Every row gives one point. To make a cloud, some directions were put in groups of two or more. Within a group, all points are equally far from the middle, so they leave a hole (a ring in 2 directions, a hollow ball in 3). The other directions are filled evenly. Then the cloud was stretched, turned, moved and blurred a little. How many holes are there, and how many directions does each take, smallest first?
(in the rows, 128 means zero)

Cloud:
[[129 123 159]
 [118 137 201]
 [100 147 113]
 [207  99 122]
 [156 167  91]
 [185  77  99]
 [207  85 111]
 [133 113 144]
 [ 95 162 154]
 [218 164 153]
 [ 67 134 139]
 [ 93  66 158]
 [128 148 105]
 [158 136  69]
 [154 121  64]
 [127 107  88]
 [111  76 102]
 [101 101 150]
 [ 97 159 178]
 [162  56 105]
 [ 92 157  95]]
Holes: 0

Cloud:
[[137 109 170  86]
 [182 142  98 110]
 [148  84 181  98]
 [ 71 121 142  97]
 [ 64 150 106 137]
 [189 139 167 174]
 [195 120 208 111]
 [ 86 162 147 105]
 [186 117 154 203]
 [ 71 125 129 116]
 [ 53 162  98 118]
 [145 180 107 103]
 [116 109 201  75]
 [148  81 105 130]
 [124 107 160  50]
 [165 123  91 162]
 [141 176 119 113]
 [107  82 177 127]
 [124 169 220 134]
 [143 111  91  97]
 [175 141 189 123]
 [110 117 122 167]
 [ 72 116 140 104]
 [ 95  86 139  81]
 [162  72  94  66]
 [115 138  80 140]
 [147 137  73 128]
 [109  86 192  62]]
Holes: 0

Cloud (51 x 6):
[[104 101  91  80 115  72]
 [159 115 125  34  99 139]
 [ 85 161 169  72 107  92]
 [132  89  45  94  57 121]
 [119 130 113 157  59  74]
 [ 92 109 118 183 103 127]
 [115 129 173 124  90 162]
 [ 62 136 100 136 104 173]
 [126 118 165 142  86 141]
 [ 93 136 105 152 170  92]
 [103 116 196 155 130  88]
 [ 88 165 163 125 116 179]
 [ 75 160 136  79 106  90]
 [101 134 115  47 115  91]
 [129  88  69 143  92 143]
 [146 155 125 133 160  48]
 [132 142  29  84 119 164]
 [147 142 112  73 131 189]
 [ 99 159 159 123 113 182]
 [125 145 112 149 176  69]
 [137 116  64 131  51  93]
 [121 180 180 149 161  83]
 [ 81 134  85 118  49 108]
 [110 158 122 171 100  62]
 [163 132  19 106 126 114]
 [140 158  61  47 147 141]
 [178 159 109  99 135 151]
 [121 100 110 152  56  99]
 [109 149 158 177 166  88]
 [ 93 135 193 118  80 142]
 [128 171 165 150 167  71]
 [159 108 153  59 140 129]
 [133 162 177 112 188 110]
 [ 89 133 167 106  82 174]
 [ 96 127 128 192 122 120]
 [194 154 103  92 155  89]
 [167 144  98 121 176  73]
 [ 87 154 111  87  50 134]
 [ 70 105 133 168 122 104]
 [ 98  95 106 103 118  69]
 [ 78 134  88 170 112 141]
 [129 129  55  61 150 168]
 [102 152 169  96  57 128]
 [152 127  56 130  62  90]
 [150 122 125  64 126 180]
 [138 144  80  45  62 143]
 [107 126 157 158  83  57]
 [149 151 116  84 129 185]
 [149 118 145  34 121 117]
 [112 153 147 114 111 188]
 [ 91 118  90  84  43 149]]
Holes: 3 (2, 2, 2)

Cloud (90 x 9):
[[170 167 158 157 149  50 163  62 172]
 [205 166 123 130 180 139 138 160 126]
 [179  88 120 146  89 134  89 186  99]
 [173  72 141 116 126 104  66 106  83]
 [104 142 148  97 146 190 108  92 112]
 [128 171 119 129 154 148 110  93  93]
 [155 174 104 124 111 179 154  72 131]
 [130 160 185 154  96 115 196 126 172]
 [ 68 153 153 104 147 106  90 116 131]
 [117 111 189 137 127  69  93 176 131]
 [149 133 153 168  74 122 133  86 133]
 [145 139 161 146 139 163 120  76 165]
 [ 87  90 134  88 150 118 158  80 114]
 [208 182 142 155 157  90 121 118 117]
 [112 164 170 121 101 194 133 155 188]
 [160 150 125 140 164 171  82 136  97]
 [162 120 175 122 101  98 187 178 122]
 [165 160 141 182 123 170 129  81 155]
 [110 127 124  87 177 125 187 142 134]
 [130 163 127  93 161 151  77  79 153]
 [129 174 102  72 117 178  92  69 101]
 [150 122 176 138  70 162 117 164 130]
 [139 170 164 109 144 169 178 103 184]
 [145 124 153 123  81  84  90  87  90]
 [147 146 159 104  90 119 119  81  83]
 [ 73 173 159 111 148 137 149 155 152]
 [220 101 154 163 110 152 105 123  96]
 [132 131 144 136 147  92 186 143 120]
 [123 126 121 107 152 143 186 167 115]
 [100 117  91  96 140 122  85 145 155]
 [ 82 116 165 107 164  97  95  78 138]
 [100 123 123  89 129 123  77 103  87]
 [148  86 160 155 120 114 160 157 111]
 [125 134 177 194 143 127 149  95 114]
 [249 167 137 182 101 141 156  70 118]
 [166 157 148 140 155 104 161  62 137]
 [144 197 141 112 176 158 164 148 147]
 [ 48 156 125  79 161 133 192 144 163]
 [184  98 107 143 111 148 177 165  70]
 [131 154  98 145 116 117  93  96  82]
 [145 162 151 120 102 145 171 100  95]
 [128 105 156 121 104 149 186 162 129]
 [ 66 112 142  43 141 129 180  94 183]
 [136 107 157  75 173  74  76  85 110]
 [113 128 106  12 126 173 117 118  93]
 [ 96  99 213  91 118  65 120 156 173]
 [126 109  91  85 154 180  57 119  84]
 [180 126 144 105 130 108  93 159 106]
 [ 98 114 142  77 153 139 190  89 131]
 [124 158 124  67 114 159 186  72 120]
 [152 186 101 113 105 205 122 167 124]
 [ 81 133 183 115 114 105 122 132 134]
 [153 139 135 143 123 135 154 166 135]
 [152 120 188 160  80 158 113 149 108]
 [122 181 192  93 115 151 134 151 181]
 [156 139 121 132 105 123  75 122  57]
 [160 119 172 126  78  53 124 111 148]
 [ 75 141 142  63 111 201 139 123 138]
 [151 117  60 102 177 156 137 116 124]
 [102 155 146 108 101 160  98 121 151]
 [ 98 174 185 160 102  97 148 136 165]
 [130 134 107  64 161 157 153 163 103]
 [143 142 172 208 116 132  93 172 156]
 [ 94 139 108 106 148 193 164 154 118]
 [192 137 123 127 163 100 184 172 133]
 [ 64  96 138 134 131  94  95 131 102]
 [208 131 157 182 103 141 145 104  89]
 [113 135 169 106 141  74 117  90 158]
 [ 77 124 164 104 119  62 104 131 120]
 [214 196 152 199 131  70 158  71 136]
 [ 97  99 159  14 170 157 110 145 125]
 [ 97 164 155 109 178 140  74  78 182]
 [194 126 181 140 145 135 173 160 119]
 [173 120 179  82 114  95 157 176 129]
 [174 149 156 140 135 160 183 148 142]
 [ 91 128 124  66 172 132 168  71 142]
 [180 116  85 135 172 186 135 132 114]
 [193 188 110 132 171 136 138  74  79]
 [225 164 126 160  94 106 178  52  98]
 [ 50  98 158  46 117 119 124  85 140]
 [184 131 114 118 136  78 163 118  81]
 [140 130 138 113  90 151 146  99 141]
 [118 178 151 173 143 115 131 115 151]
 [149 175 201 134 132  96 131 110 180]
 [201 107 140 139 117  77 158 160 130]
 [195 143 156 228 117  95  69 138 136]
 [147 161 103  98 148 136 185  91 132]
 [121 153  65 110 118 196 112  66  75]
 [185 133 122 143 113 190 165 102 153]
 [107 113 128  81 111 160 204 122 157]]
Holes: 0

Cloud:
[[137 129  96 153 138  48  94  85 171]
 [163 149 143 127 198 118  58 135  74]
 [119 134 140 149 216 139 150 140  99]
 [133 137 100 144  98 107 137  83 209]
 [153 153 106 145 157 172 196 150 120]
 [141 114  55 138 105 112 177 141 152]
 [193  99 132 115  99 175 168 114  91]
 [ 95 116 148 144 125  70 123 151 184]
 [156 155 137 139 141 139 190 108 105]
 [167  96  76  93 148  75  50 117  99]
 [183 114 157 160 121  86 113  86 152]
 [173  75 109 174 101 209 127  97 106]
 [119 150 112 197 153 149 147 133  71]
 [159  79 112 170 109  71 181  87 130]
 [139  63 139 157  61 184 200  71  86]
 [159 123 131 194 141 153 178 139  95]
 [ 81 171 150 166 146 109  94 189 121]
 [118  61  77 117 105 231 154 135 126]
 [104  30  94  90 127 160 136 101 154]
 [ 52 146 145 129 160 136 153 166 122]
 [137  20 125 144 138 184 144 126  82]
 [148  31  66 103 158 144 118  84 141]
 [172  85  97  96 139 155  58  89 148]
 [159 111  61  98 199  64  72 128 156]
 [119 180 120 146 143 140  65 122 106]
 [166  77 100  51 116 141 124  89 119]
 [103  68 147 153 167 122 115 178 106]
 [187  90  61  90 110 130 180  71 151]
 [131 131 121 154 176 150 174 147  67]
 [177 100  92  73 161  61  77 147 124]
 [115 171 160 165 115 157  91 129 105]
 [138 153 141 115 151 128 180 137 169]
 [122  90  86 148 168 216 130 164 127]
 [ 69 148 105 185 121 178 117 183  99]
 [105 129 156 143  73  99 101 110 141]
 [138  79  70 101 136 104 177 137 117]
 [ 90  93  79 188 120 166 215 112 173]
 [ 82  89 114 153 156 141  57 183  93]
 [ 89  83 141 182 101 180 119  99 153]
 [117  85 114  90 176 107 173 107 187]
 [142  52  83  67 167  96 142  95 174]
 [159  91 109 135  59 137 215  93 166]
 [112 152  97 138 161  77  61 184 143]
 [ 82 118 149 173  67 182 154  86  91]
 [143 100 103 112 120 206 118 172  81]
 [136  50  96 121 129 212  84 117  72]
 [140  74 123 125 159 211  80 133  82]
 [180  76 111 166 139 188 171  96  91]
 [ 80 101 145 125 123 138 131 180 136]
 [ 66 151  81 130 141 153 120 164 106]
 [102  88 110 149 174  82  95 119 186]
 [108 147 103 103 216 141 130 174  97]
 [136 167 140  94 177 124 106 139 144]
 [118  58 166 131 158 171 115 103  78]
 [145  76 143 156  58 100  99  79  91]
 [116 131 161 125 122 130 118  88 165]
 [141 147  99 164 106 134 204  82 129]
 [165 142  94 128 175 139 156 146  78]
 [173  62  94  86 204  94 136 113 146]
 [ 95 117 101 161 211 164 148 156 104]
 [ 36  91 130 160 141 129 192 125 125]
 [129 117 104  97 205 143  75 196  84]
 [204  91 104  70 120  90 100  67 158]
 [181 129  92 143 159  87 100 119 186]
 [169  50 127 154 143 153 194  88 103]
 [ 98 132 126 167 139 182 122 196 132]
 [ 94  86  88  92 151 105 174 132 200]
 [111  87  95 188 116 179 101 154  74]
 [119 121 169 181 129 151 209 107 152]
 [167 139  90  90 205 147  70 163 138]
 [173  88 160 142 162  95 152  85  91]
 [139  87  61 140 121 153 187 151 109]
 [ 98 150  99 164  73 119 136 104 174]
 [143 156 141 145 156 118  57  92  93]
 [122  60 157 212  95 117 127  93 108]
 [137  36 127 122 175  95 131 112  93]
 [142 103  99 106  96 182 197 130 111]
 [128 150 152 149 125 192 132 156  79]
 [189  83 142  96 133 134 144  78 165]
 [177 121 144 113 162  70 161 122 136]
 [100  66 159 144 135  91 133 152 145]
 [110 132  94 106 183 152 113 174  65]
 [155  38  89 136  96 184 218 112 137]
 [125  83 117 118 186  79 168  83 157]
 [179  69 137 159 156 128  73  96  95]
 [202  57 110 152 128 145 146 109  81]
 [132  67  55 119  94 141 195 108 140]
 [128  45  92 176  94 127 172  69 171]
 [ 81  95 169 142 139 121 134  71 127]
 [155 100 103  97 111 143 124 174 130]
 [ 70 124  55 129 139 160 173 154 158]
 [127 187 119 180 105 130 173 126 147]
 [163 103  72 102 222 120 114 133 162]
 [ 46  91 111 155  97 121  97 138 130]
 [199 109  99  94 112 168 164  76 161]
 [ 83 131 150 128 144  80 177 140 125]
 [ 94  83 116 154 155  94  82 122 181]
 [ 72  92 120 175  75 204 162 117  78]
 [ 85  35 105 145  70 175 151 130 129]]
Holes: 1 (9)
